Each row is a point. To make a cloud, some directions were put in groups of two or more. Within a group, all points are equally far from the middle, so they leave a hole (a ring in 2 directions, a hollow ball in 3). The other directions are filled evenly. Then the cloud was stretched, turned, moved and blurred a little. Count the holes, and give their numbers of directions, smallest first.
(in the rows, 128 means zero)

Cloud (19 x 3):
[[138 162 102]
 [162 140 106]
 [119  89  95]
 [128 166 106]
 [152 149  98]
 [129 166 111]
 [140 156  92]
 [168 161 127]
 [130 149  75]
 [140 108 155]
 [119  88  81]
 [109 157  78]
 [ 99 139 130]
 [117 157  80]
 [114 163 117]
 [142  98 114]
 [162 109 131]
 [167 132 113]
 [155 136  96]]
Holes: 1 (2)

Cloud (31 x 4):
[[ 85 143 130 162]
 [126 115 108 175]
 [ 88 111  90 134]
 [101 117 167 126]
 [ 81 125  99 143]
 [151 139 100 160]
 [127 138 158  91]
 [ 92  97 143 101]
 [107 167 149 147]
 [129 176 140 141]
 [128 162  96  92]
 [ 75 134 112 105]
 [126 178 135 140]
 [117 139 138  74]
 [123  74 117 110]
 [114  79 145 131]
 [158  92 120 104]
 [ 77 123 101 130]
 [ 78 117  98 129]
 [156 114 124 160]
 [140 152  83 110]
 [ 88 100  96 117]
 [158 153 117 152]
 [137 130  84 154]
 [143 161  88 128]
 [116  78 103 107]
 [102 175 131 142]
 [162 102 132 138]
 [151 161 106 147]
 [100 176 130 140]
 [165 140 135 141]]
Holes: 2 (2, 2)

Cloud (28 x 4):
[[102 155 144 159]
 [138 168 128 155]
 [101 155 161 127]
 [118 133 137  80]
 [ 94 126 101 101]
 [128 102 169 154]
 [ 76 104 134 144]
 [107 157 153 105]
 [145 133 181 132]
 [124 170 129 143]
 [109 165 141 149]
 [151 132  82 132]
 [147 114 136 184]
 [139 123 181 144]
 [111 160 109 106]
 [ 80  98 125 128]
 [ 90 105 162 143]
 [138  91 143 158]
 [131 109  86 165]
 [ 86 112  95 127]
 [ 91 135 168 141]
 [133 171 117 136]
 [ 91 113  99 162]
 [166 150 150 159]
 [148  94 109 145]
 [152 160 135 167]
 [116 150 134 178]
 [123 132 124 190]]
Holes: 2 (2, 2)

Cloud (52 x 6):
[[142 153 134  68 138 145]
 [183 149 140 122 113 112]
 [110 104 127  74 105 109]
 [101 132  86 103 166 109]
 [180 135  93 129 140  98]
 [135 139 158  71 151 118]
 [ 99 124 110 180 147 141]
 [162 121 114 153 184 119]
 [ 92 120  82 121 118 143]
 [104 147 138  86 148  95]
 [106 136  76 130 113 137]
 [109 154  92  95 154 107]
 [126 157 136 171 164 143]
 [117 115 115 143 102  76]
 [101 146 139 145 187 125]
 [110 144 132 150 192 137]
 [169 113 139 114 115  77]
 [169 120 161  98 162 107]
 [113 146  79 108 130 149]
 [124 147 152 107 184 146]
 [ 86 121 176 131 130 148]
 [169 126 154 157 152 151]
 [156 136  76 113 158 100]
 [152  99 137 142 103 142]
 [116 151  86 153 126 101]
 [106 138 111 117 188 137]
 [124 163 160 160 149 147]
 [135 141 151 120 175 172]
 [ 97 110  88 130 141 156]
 [167 144  87 110 116 137]
 [137 104  72 100 110 115]
 [144 165 108  78 141 129]
 [110 127  93 145 124  75]
 [162 132 154 129 117 164]
 [104 147 137 129 165 174]
 [149 165  97 143 133 116]
 [ 89 124 109 166 111 126]
 [135  93  89 106 114 141]
 [ 96 132 144 111  83 125]
 [113 155  94 152 120 138]
 [105 117 130 158 120  78]
 [ 76 141 124 152 117 144]
 [ 88  98 133 136 105 139]
 [170 132 116 157 169 113]
 [120 115 119 122 107  66]
 [157 140  79  89 151 125]
 [117  88 102 136 176 115]
 [ 92 148  92 131 112 140]
 [157 170 110  96 121 128]
 [172 103 100 117 159  91]
 [163 146 135  65 137 122]
 [126 173  98 122 134 103]]
Holes: 2 (3, 3)
